Each row of a before or after table is a point. The points were changed in one or more steps. Then noise was added and the rows were shuffled. The steps act on columns, c1 being the first. What was done? A step turns or swaps two columns, mirrors them in a line or flattens them onto one, adds a multiple of one to another, or multiplies or shifts one. Angles are multiples of 10 degrees, from the lower column toward the higher: turns from -170 to 170, lines from 10 to 170 but not 90. Use the fewest steps. Two steps may share a column if one is a turn and the other turns, adds or multiplies; they go together, in the order done. Otherwise the lowest column goes first.
(in the rows, 128 means zero)

Before, 12 rows:
[[136 116 116]
 [164 128 116]
 [103 117  90]
 [143 125 110]
 [101 110 104]
 [148 151 106]
 [163 143 121]
 [143 130 127]
 [107 100  92]
 [ 81 118  93]
 [102 102 104]
 [164 117 103]]
After (12 x 3):
[[ 77 157 122]
 [173  71 138]
 [ 74 151 123]
 [129 107 136]
 [149 106 148]
 [ 60 191 113]
 [ 88 160 110]
 [185  85 141]
 [164  65 121]
 [147 104 129]
 [171 113 124]
 [ 81 141 111]]
Steps: multiply c1 by 2; turn c1 and c2 by -50 degrees; shift c3 by 20

Before:
[[167 109 116 121]
 [ 88 139 132 135]
 [151 109 107 152]
 [154  95 105  96]
 [135 106  96  67]
 [161 142 127 181]
 [139 159 108 125]
 [126 137  95 131]]
After (8 x 4):
[[175 152 156 107]
 [194 114 183 130]
 [ 41 113 132 135]
 [150  97 126 108]
 [126 120 132  98]
 [180 161  97 108]
 [143 152  69  96]
 [204 142 122 116]]
Steps: multiply c1 by 2; multiply c2 by -1; swap c3 and c4

Before:
[[145 165 130  88  91 142 109 134]
 [152 159 139  97 111 117 135 146]
 [128 121 160 131 154 151 131  98]
 [141 145 128  94 104 119 124 137]
 [125 101 119 123 145 139 131 104]
 [153 130 147 115 144 124  97 103]
 [117 125 146 114 161 142 121 115]
 [128 124 140 118 164 140 112 121]
 [147 171 105 106 111 128 137 130]
 [108 123 112 135 116 131 140 134]
 [142 131 160 134 148 132 103 109]
 [122 149 121 118 123 116 106 115]
 [120 108 104 144 140 154 137 141]]
After (13 x 8):
[[ 59  69  99 146 159 107 151 122]
 [ 58 122 118 119 208 148 102 112]
 [ 64 191 141 120 120 119  94 134]
 [ 46 112 125 137  98 115 148 126]
 [ 82 228 116  82  31 134  72 174]
 [ 93 214 139  93  83 135 102 174]
 [ 81 143 128 136 180 160 108 117]
 [ 65  59 113 124 172 122 128  74]
 [ 81 176 138  93  64 129  94 155]
 [ 66 119 120 119 216 142 100 117]
 [ 88 247 124 109  86 108 117 172]
 [ 68 116 114 127 193 165 132  93]
 [ 94 136 136 111 171 143  82 109]]
Steps: shift c1 by -60; multiply c2 by 3; turn c2 and c8 by 20 degrees; turn c3 and c6 by 80 degrees; add 1 times c4 to c7; multiply c5 by 2.5

Before:
[[ 85 120 187  97 111 147 130 132 105]
 [152  98 148 107 151 114  97 139 130]
 [ 86 113 146 113 146  95  68 125 116]
 [166 128 168 160 169  87 139 158  94]
 [124 133 151 110  97 113 130 166 124]
 [178 149 110 181 116 111 134 135  73]
 [172 162 184 162 150 103 126 128 108]
 [120 136 148 102 145 154 116 168 128]]
After:
[[127 160  97 124  79 134  88 125 122]
 [164  95 118  66  85  77  95 134 153]
 [126 123 102 121 158 127 127  85 131]
 [100 138  64 106 154 166 157 119 150]
 [171 114 179 106 147  75 104 118 185]
 [ 57 145 103 123  94 103 110 136 137]
 [113 120  93 130  67 169 127  99 131]
 [164 138 129  78  36  67 111 117 161]]
Steps: turn c1 and c7 by -40 degrees; turn c2 and c9 by 170 degrees; add -0.7 times c4 to c6; turn c3 and c4 by -130 degrees; turn c5 and c8 by 160 degrees; multiply c5 by 2
